Each row is a point. The last column is the point's height on a tilted bowl or saddle (a function of degree 2), plus a little noise. Along how many of its main directions does it bend up, bend down or stay straight?

Points (18 x 4)
[[-0.18 -0.78 -0.51  0.44]
 [-0.79  0.53 -0.23  0.87]
 [-0.51  0.38  0.10  0.38]
 [-0.20 -0.17 -0.06 -0.04]
 [-0.46 -0.09 -0.99  0.93]
 [ 0.16 -0.71  0.43 -0.08]
 [ 0.59 -0.45  0.18  0.12]
 [-0.06 -0.18  0.48 -0.06]
 [-0.18  0.60 -0.07  0.19]
 [-0.61 -0.70 -0.61  0.79]
 [ 0.10  0.14 -0.02 -0.10]
 [ 0.38 -0.21 -0.11 -0.05]
 [-0.43  0.20 -0.14  0.21]
 [-0.34  0.01 -0.61  0.36]
 [ 0.45  0.22  0.21  0.00]
 [-0.23 -0.07 -0.21  0.04]
 [-0.34 -0.07 -0.02  0.04]
 [ 0.30  0.41 -0.25 -0.09]]
Directions: 2 up, 0 down, 1 straight

Points (23 x 5)
[[-0.46 -0.44 -0.43 -0.89  0.74]
 [ 0.37 -0.36  0.98  0.63  0.59]
 [ 0.05  0.31 -0.07  0.62  0.28]
 [-0.63 -0.57  0.04 -0.04  0.43]
 [ 0.12  0.58 -0.18 -0.41  0.41]
 [-0.01 -0.13 -0.79  0.48  0.44]
 [-0.62 -0.11  0.44 -0.38  0.46]
 [ 0.03 -0.69 -0.20  0.25  0.31]
 [-0.32 -0.11  0.00 -0.12  0.15]
 [-0.13  0.27  0.77  0.01  0.34]
 [ 0.12 -0.82  0.42 -0.34  0.60]
 [ 0.02 -0.40 -0.36  0.32  0.23]
 [-0.05 -0.29 -0.27 -0.30  0.20]
 [-0.06  0.27  0.66  0.14  0.25]
 [-0.88 -0.49  0.81  0.43  0.80]
 [-0.26  0.38  0.33  0.03  0.21]
 [ 0.06 -0.58  0.20 -0.03  0.25]
 [-0.07  0.00 -0.57  0.43  0.30]
 [-0.18  0.05  0.16  0.21  0.11]
 [-0.51 -0.24 -0.17  0.48  0.35]
 [ 0.01  0.56 -0.26 -0.27  0.33]
 [-0.27 -0.48  0.11  0.15  0.23]
 [ 0.13  0.16  0.14 -0.14  0.15]]
Directions: 4 up, 0 down, 0 straight

Points (42 x 7)
[[ 0.53 -0.28 -0.40 -0.20  0.57  0.22 -0.35]
 [ 0.28  0.56 -0.23  0.42  0.59  0.01  0.04]
 [-0.54 -0.17 -0.43 -0.25  0.43 -0.33 -0.35]
 [-0.33  0.75 -0.62 -0.08  0.08 -0.14 -0.22]
 [-0.01 -0.16 -0.10 -0.04 -0.49 -0.70 -0.40]
 [ 0.00  0.05 -0.23  0.77  0.30 -0.50 -0.12]
 [ 0.13 -0.18  0.01 -0.30 -0.62  0.16 -0.46]
 [-0.53 -0.11  0.29  0.75  0.27 -0.14 -0.21]
 [-0.34 -0.45 -0.01  0.16  0.28 -0.20 -0.24]
 [-0.56 -0.19  0.11 -0.32 -0.53 -0.21 -0.48]
 [-0.01 -0.26  0.22  0.25  0.10  0.91 -0.41]
 [-0.46  0.30  0.67 -0.27 -0.08  0.91 -0.64]
 [ 0.25  0.42 -0.11 -0.62  0.43 -0.57 -0.30]
 [-0.41 -0.61 -0.48 -0.68 -0.62 -0.21 -0.92]
 [-0.21 -0.35 -0.33 -0.19  0.46  0.12 -0.29]
 [ 0.54  0.54  0.35  0.42 -0.79 -0.36 -0.35]
 [ 0.06 -0.14  0.02 -0.53 -0.32  0.18 -0.44]
 [ 0.43 -0.52  0.55  0.12 -0.36  0.00 -0.46]
 [-0.89 -0.22 -0.57  0.46  0.04  0.37 -0.49]
 [ 0.10 -0.04 -0.49  0.13 -0.09 -0.24 -0.21]
 [ 0.82 -0.55 -0.11  0.62 -0.56 -0.19 -0.60]
 [ 0.10  0.28 -0.33 -0.13 -0.07 -0.38 -0.16]
 [-0.19  0.21  0.25  0.46 -0.54 -0.27 -0.22]
 [-0.13 -0.21 -0.65  0.17 -0.06  0.77 -0.47]
 [-0.07  0.06 -0.24  0.14 -0.49 -0.50 -0.27]
 [-0.12  0.29 -0.36  0.27 -0.63  0.33 -0.31]
 [ 0.04 -0.31  0.47  0.02  0.39 -0.14 -0.16]
 [ 0.30 -0.23  0.65 -0.40  0.34  0.52 -0.46]
 [ 0.11 -0.21  0.33  0.65 -0.65  0.09 -0.41]
 [-0.09  0.07  0.17 -0.70  0.53  0.32 -0.36]
 [ 0.23 -0.98  0.09 -0.22  0.06 -0.35 -0.67]
 [ 0.15 -0.16  0.44  0.43  1.08  0.11 -0.09]
 [-0.35 -0.16  0.39  0.11 -0.45 -0.20 -0.33]
 [ 0.50 -0.46 -0.14 -0.06  0.29 -0.67 -0.39]
 [ 0.22  0.28 -0.60 -0.22 -0.34  0.58 -0.47]
 [-0.19  0.30  0.88  0.12 -0.70  0.05 -0.52]
 [-0.06  0.13 -0.27 -0.76 -0.13 -0.21 -0.46]
 [ 0.18  0.15  0.08  0.49  0.23  0.31 -0.04]
 [-0.61  0.58 -0.72 -0.17  0.58 -0.23 -0.31]
 [ 0.55  0.21 -0.24 -0.11 -0.21 -0.13 -0.23]
 [ 0.08 -0.21  0.45  0.40 -0.88  0.00 -0.51]
 [-0.07  0.18 -0.14  0.48 -0.38  0.24 -0.18]]
Directions: 0 up, 6 down, 0 straight
